Each wall is flat, endless, passes through zero and stands at right angles to its row. A trip goes straight from one point to another. List the walls that it crosses, first one first.
(in the rows, 128 means zero)

Walls:
(1): [114 128 121]
(2): [145 172  96]
(3): [142  95 129]
(4): [ 61  90 126]
(5): [100  69 165]
(6): [135 166 104]
Trips:
[117 140 161] to [ 86  54 164] => 1, 3
[113 117 111] to [ 89 120 115] => 3

Walls:
(1): [123  93 128 128 173 128 135 125 125]
(2): [180 118  92 161 121 125 123 136  77]
(3): [156 175 162 151 167 115  59 150 105]
(4): [163 113  57  70 150 209  79 109 115]
(5): [146 131 151 157  46 169  88 149  60]
Trips:
[134 175 172 147 160  90 124 132  79] to [139 101 115 140 170 185 100 127  99] => 1, 4
[ 56  92 131 181 117 127 160 129  70] to [104 119 134 139 203 208 190 146 108] => 5, 2, 4
[ 76 114 114 141 105 167  98  94 111] to [117  95 104  91 140 179 123 135 200] => 1, 5
[174 129 135 170 149 205 103 156 128] to [138 133 161  86  93 118 137  76 117] => 1, 2, 3, 4
[107 151 130 155 136 130 174 153 159] to [161  72 131 124  81  85 122 152 158] => 2, 5
[157 110 122  74 113 150 118 153 132] to [145 105 190 129 126  95  91 153 154] => 2, 3, 4, 1

Walls:
(1): [ 83 111  92 164 112 110 163 146 114 193 149 160 157  88 127 211 123 150]
(2): [165 109 121 156  62 190 109 169 114 182 139 104  91 159 117 101 164  90]
(3): [183 126 175 134  98 153 153 156  71 148 174  95 127 184 118 105 132 110]
(4): [145 191 118 138 147  96  85 116 171 140 105 132  84 128 133 104  92  98]
(5): [172 219 162 135 128 125 120 140 120 111 121  94 133 116 164 139 203 154]
(6): [176 177 165 167 109 188 115 195  79 132 195 129 108 171 133 153 133 144]
(7): [116 141 111 155 116  98  74 138 105 137 165 139 115 102 132 124 126 130]
(8): [163 144 161 119 101 115 138 153 158 127 131 151  78  71 113 109 118 118]
(9): [193 177 161 132 182 119 148 100  81 129 148 197  74 112 124 116 201 113]
Trips:
[111  83  89 130 119 123 169  92 116 143 117 114 156  88 120 161 125 143] to [103 163 103 156 164 110 162 133 211 116 125  86 110 111  89 111  65 122] => 4, 8, 1
[145 175 157 116 130 134 131 112  86 142 113  84  75 102 162  50  88 122] to [166 132 145 140 192  96  35 108 120  81 100 102 128 102 115 129 121 150] => 2, 6, 3, 8
[177 104 155 151 124 150 142  88 122  91  45  34 173  93 117  84 102 140] to [148 130  88 104 106  91 103 150 133 198 152  64  43 146 143  98  91  78] => 2, 4, 8, 5, 7, 6

Walls:
(1): [154 131 107 157 136 127 129  81 165 141 194  77 140 153 114 161  68 145
 138 161 113 138 184  95  43 156 118 110 141 182 149  80 124 145 128 138
 125  90 104  71 121 131 108 136 182 116 127  90]
(2): [ 99 162 142 160 136 159 235 133 137 103 117 111 209 129 138  67 139 124
 177  94 111 106 117  78  78 118 128 123 106 185 103 117  60  82  94 192
 134 136 122  68 137 136  91 163 147 118 101 107]
(3): [183 117 144 181  98 103 138  44 148 159  92 213  91 121 108 114 124 187
 174  74  69  74 107 119 110 114 141 133 108 112 182 124 148 181 137 119
 121  69  87 141 118 204 154 150 152 161 123 146]
(4): [185 149 147 149 144  91 180 147 130 137 122 147 165  62 138  85  77  79
  72 141 106 151 165 107  98 169  85 152 100 140 124 175 117 171  85 151
 138 140 100 143 142 145 198 157 153 141 112  98]
(5): [144  99  88 106 112 121 174 118 189 127 116 162 150 105  96 151 106 184
 139 137 115  89 144 101  95 181 133  99 141 136 159  44 153 156  99 131
 197 128 166 114  99 147  86  99 135 127 148 121]
(6): [150 143 130  86  85 111 171 133  91 155  99 134 122 112 117 117  93  87
 121 152 111  74 139 109 132 123  98 123  89 140 149 125 114 132 123 149
 135 117 160 155 130 181 148 170 170 153  74 136]
Trips:
[167 118 144 128 111 114 126 156 120 139 110 188 151 143 124  78 140 150
 137 127  81 125  89 164 106 192  47 110 104 149 143 117 179 142 153 159
 137 103 129 121 118 158 137 126 115  93 169  67] to [167  82 132 180 126 162 145  99 118  76 149 149 166  76  86 190 107 118
 130 144  94 118  70 113  75  68 166  92 130 186 179 107 128  89 137 110
 136 197 124 125 117 164 165 142 120 163  67 129] => none
[105 186 140 131 152 165 140 156  70  78 191 155 186  80 154 138 145 138
 114 121 112 124 116 141 157 156 122 111 174 172 119 134 152 147  98 148
 237 125 152 107 191 179 133 133 134 107 166 162] to [ 74 127  99  89 106 136  97 156 143  80 129 167 169 108  87  90 168 121
  92 132 147 164 171 128 177 110 179 123 137 130 101  98  99  98 154 131
 166 112 133  84 176  31 149  97 153 121 124 103] => 4, 5
[ 93 148  61 105 137 175 153  78 157 163 138  80  72 143 117 174 144 154
 139 105  74 127  79 124  96  98 116 124 156 117  62 144 141 123 126  85
  50  92 114 127 115 142 113 108 121 144 120 173] to [105 114 107 149 140 116 155 104 127  96 114 169  93 165 182 206 136 156
 115  95  73 115 114 117 140 123 125 149  84 152 107 186 155 150 163 129
  99 169 190 132 202  83  48 114  57 149 136  64] => 1, 3
[212 105 157 115 130 103 128 118 159 155 102 117 122 144 167 106 146 144
  49 132 109 120  85 133 125 135 153 146  76 170 139 221 109 142 131 133
 143 157 106 117  50 161 172 123 101 131 144 157] to [139 102 211 131 143  84 142 159 110 124  91 129 183  19 158 158 162 130
  74  77 131 130  78 206 103 134 202 143 139 125  94 102 123 187 146 117
  99  58 119  82 179 114 156 152 150  64  94  57] => 6, 2
[142  96 119 138  86 134 164 158 135  79 135 150 112 168 156 127  99 124
 172 156 105 138 165 200 125 163 175 124  63  50 173 110 149 115 105 181
 132 124  99 117 133 150 142 104 166 127 138 136] to [140 134 121 161 124  96 178 106 176 108  91 112 131  74 122 129 155 149
 189 201 139 155 113 156 132 147 149 113 144 120 151 130 114 128  40 102
 123 115  86 122 100  93 115 135 151 182 107 128] => 2, 6
[ 85 140 156 205 122 196 176 163  93 152 122  92  93 139 183 200 140  90
 126 175  87  99  59 168 168  69 163 101 125 149 147  95 177 160 118 181
 149  44 123 163 161 148 111 124 156  80 152 135] to [162 147 233 123 148  76 125 114  69 113  83  91 168 130 174 112 147  92
 141 139 141  98 109  29 163 121 142  94  75  36 138  83 140 122  74 126
 117 162 116 108 120 127 147 121  62 104 106 116] => 3, 4

Walls:
(1): [172 115 175  85  92 177 149 156 161 145 215 137 148 122 145 151 136 116
 117 142 106 148 146 116 106 138  58 137 118 153 178  96  87 194 148  90
 154 149  84 124 128 146 101 136 108  92  78 108]
(2): [152 163 136 103  79 164 168 160 140 111  94  79 171 147  94 149 151 212
 103  89  79 139  91  71 130  84 122 117  95  88 163 123 126 194  99 148
 121  89 197 136 176 103 129  64 135 146 133 162]
(3): [ 99 108 111 101 206 141 205  92 112 151 172 130 102 121 134 126  77 136
 136 123 146 170 113 119 132 153 114 148 177 122  77 163 127 102 137  65
 134 140 150 167 172 162 118  93  83 130 102 128]
(4): [107 208 108 146 130 138  72 182 104 191 113 123 132  97  86 134 155 107
 156 153 156 117 118 148 106  93 125 112  88 130  97 117 165 156 101 181
 138  66 148 152  91 130  82  69 167 139  97 106]
(5): [150 192 164 178 141  97 141 137 152 117 147 106 113  99 145 152  61 148
 145  95  59  94 137  96 102  91 128 118 130  81 115 169 187 124  74 154
 118 137  84 131  93 127  82  76  48 144 146 165]
(6): [104  60  88  76 126 147 118 122 119 157 136 105 165 133 159 115 140 116
 192 134  98 137  58 126 170 112 135 115 131  74 114 108 159  23  71  84
 142 153 134 149 122 136  77 132 143 167 158 121]
(7): [156 126  88 163 103 106 114 115  71 100  59 140  85 106 132 156 119  70
 115 100 131 153  88  98 126 166 106 124  81 111 121 148  92 169  93 139
 122 124 166 141  86 129 131 154 195 104  74 117]
(8): [148 162 102 111 105 124 115  40 107 109 159  79 160 186  88  49 153 177
 113 162 130 169 109 151 222  99 130 156 155 152 139  91 164  83  72  93
 117 119 100 103 122 154 110 150 106 100 109 163]
(9): [110 148 158 105  58 108  56 171 155 140 120 164  98  80 106  97 118 245
  92  98 112 157 149 140 100 116 140  99  91 139 151 155 136 120 127 161
 162 129 166 140 125 118 194 173 130 108  94 125]
Trips:
[138 121 133 121 121 162 149 143 118 114 154 146 135 126 116  99 150 144
 116 162 112  93 150 101  64 112 129  96 145  94 109 113 111  95 165 111
 187  77 136 117 192  99 185 195 183  80 101 156] to [118  81 172 166  32 106 125 162  86 179 120 128 111 129 137 128 104 104
 120 193 127 163 115 164  81 125  78 131 210 168 135 165 117 154 126 133
  84 101  86 156 116 137  65 134 170 114  62  82] => 2, 7, 4
[105  74 101 157 119  99 104 114  92 108 140 113 112 114 192 157 121 188
 123 126 176  32 114 132 124 126 137 142 101  80  87  82 159 147 137  96
  97 168 126  69 116 152 147 165 173 196 132  94] to [153 155 148 135 162 147 119 144 111  95 115  82 132 138 139 140 175 139
 146 176 100 121 143 159 110 163 119 129 109 155 105 119 171 161 153 185
  86 145 180 160 153 143 135 156 109 147 167  76] => 4, 6, 7, 2
[139  86  93 137 122 175 144 156 112 116 166 127 102 206 200 162 110 113
 143 110 131 146 202 112  95 125  76 111  72 124 169 138 128 126 115 161
 150 116 131 172 105 118 113  89 202 103 158 113] to [ 94 176 148 123 130 134 111 160 143 109 167  54 122  60 138  91 179 102
  82 180  88  77 137 105 118 141 150 123  93 128 149 147 138 177 121 141
 150 158 115 142 116 118 158 141 100  88 131 125] => 6, 5, 9, 7
[138 142 141 141 140  82 146 176 131  70 144 136 198 181 104  81 140 139
 179 135 164 150 133 123 197  70 119 116  99  90 114  81 166 154  68 111
 186 188 101 115 175 104 140 132 134 159 156 109] to [ 98  86 116 164 147 119 120 106 118 117 131  94 156 150  84 125  95  62
  79 109 193 130 163  72 125  53 137 139 128 128 108 106 115 134 129 118
 164 112 158 117 117 116 125 136  47 112 140 153] => 3, 6, 2

Walls:
(1): [100 153 103  92  91  62 151 130 128 141  92  80 161 169 113 102 116 144
 115 147 111  98  95  82 111  92 183 120 116  89 151 124 121 169  49 142
 120 155 141 126 159 137 139 179  93 114  94 110]
(2): [ 80 178  87 125 145 136 142  86 184 104  44 188 193 182 126 151 136 154
 135  68 153 182 122 132  93 193 104 106 150 148  87  93  94 133 184 153
 164 128  93 101 166 145 150 115 165 135 126 173]
(3): [179  63 136 103 102 132 219 185 130 113 136  73 104 119 105  81  55  92
 117 152 127 122 129 125 145  99 137 108  85 154 133 157 149 105 118 152
 124 120 141 159 132 124 147 122 129 153 115 118]
(4): [151  89 162  75 167 131 121  93 112  96 126 148 142 150 152  71 155 140
  84 117 136 119 170 104 178 137 125 145 140 108 111 156  96 120 238  77
 181  85 137 122 136 122 118 104  63 156 115 136]
(5): [145 118  94 102 153 127 144 105  91 150 119 162 107  30 176 136 116 121
 122 121  70 102 147 165 132  90 169  58  33 136 114  56  85 164 118 118
 129 193 176  75 132 125 137 152 130 108 163 161]
(6): [ 82 138  59 126 121 119  93 165 151 125 125 109  82 142  63 213 124  80
 140  77  87 206 135  98 154  96 194 142 140 124  63 185 116 148 124 113
 108  75 157 150 140 118 106 163 157 170  93  72]
(7): [119 127 174 184 129 170 100 125 153 127 172 125 142 179 135 179 136 201
 144 110  97 159 129  76  86 134 116 137  87 158 148 102 100 126 107 143
 152 155 145 175  81 104 133 105 187 144  92  82]
(8): [114 105  81  82  88 168 113  88  85 132 130 148 103 115 114 173 194 110
  86  91 146 118 153  97 131 117 103 145  98 134  95 182  64 157 209 104
 166 139 102 141 148 130  93 136 106 141 139 158]
(9): [141 130 100  99 129 128 157 100 108 125 124 145 117 131 164  74 164 165
 100  99 139 115 142 157 113  68 112 137 197 114  77 153 161 136 159 135
 108 112 176 184 134 134  73  98 148  78 138 155]
Trips:
[148  91 172 137 119 126 174 135 107 101  99 159 160 113 155 137 136 175
 150 144 192 120 167 160  81  99 123  67 159  93 120 105 161 128  82 141
  80 162 155 136 143  91 121 135 117 127 128 111] to [102 158 165 172 145 164 133 137 134 151 166 129 190  72 174 159 131 190
 133  48 131  88 122 134 166 136 153 164 133 178 127 102  81 187 115 129
 122  89 105  65 147  78 116  77  83 117  99  91] => 7, 3, 2, 1, 9, 4
[ 87 109 159 130 110 149 162 103 127 168 150 205 131 125 150 128 129 140
  59  84  87 151  74 114 139  88  91 114 101 108 150  86 220 120  81 143
  78 194 114  68 161 115  95 120 135 188 154  82] to [ 82 156 155 110 148  85  86  93  93 120 175 169 104 188 150 150 143 205
 153  80 149 110 172 163  24 106 155 108 186  98 156 117 187 100  80 148
 158  88 159 106 133 141 160 112 139 131 155 104] => 9, 2, 5
[105 164  77 132  73 145  99 109  95 129  67  97 129 125  91 151 169  86
  61 127 174  98 155  86 149 195 150  84 170 185 123 171  62  93 175 135
 116  57 140  60 150  91 100 100 134 126  98 128] to [115 117  63 147  80 105 102 110 154 203 120  66 190 117 153 141 129 127
 118  66 117  56 149 161 119  83 148 221 158 106  91 111 124 113 117 164
 148 117 147  85 112 150 137 126  69 209 111 100] => 1, 9, 2
[129  73  34 143  72 189 155  93 103 114 124 184 111 118 168  88 108  99
 150 122 135 115 107  93  92 107 129 153 140 133 126 114 119 118 164 187
 158 145  98 109 139 163 130 137 155 129 150 149] to [137 159  85 118 143 122 116 130 136 165 130  85  95 125 179 140 114 112
 159 187  86  73 129 193 109 161 118 134  81 131 172 173 110 145 104  89
  92 102 129  79  93 136 181 164 192 123 155 124] => 9, 2, 8, 1
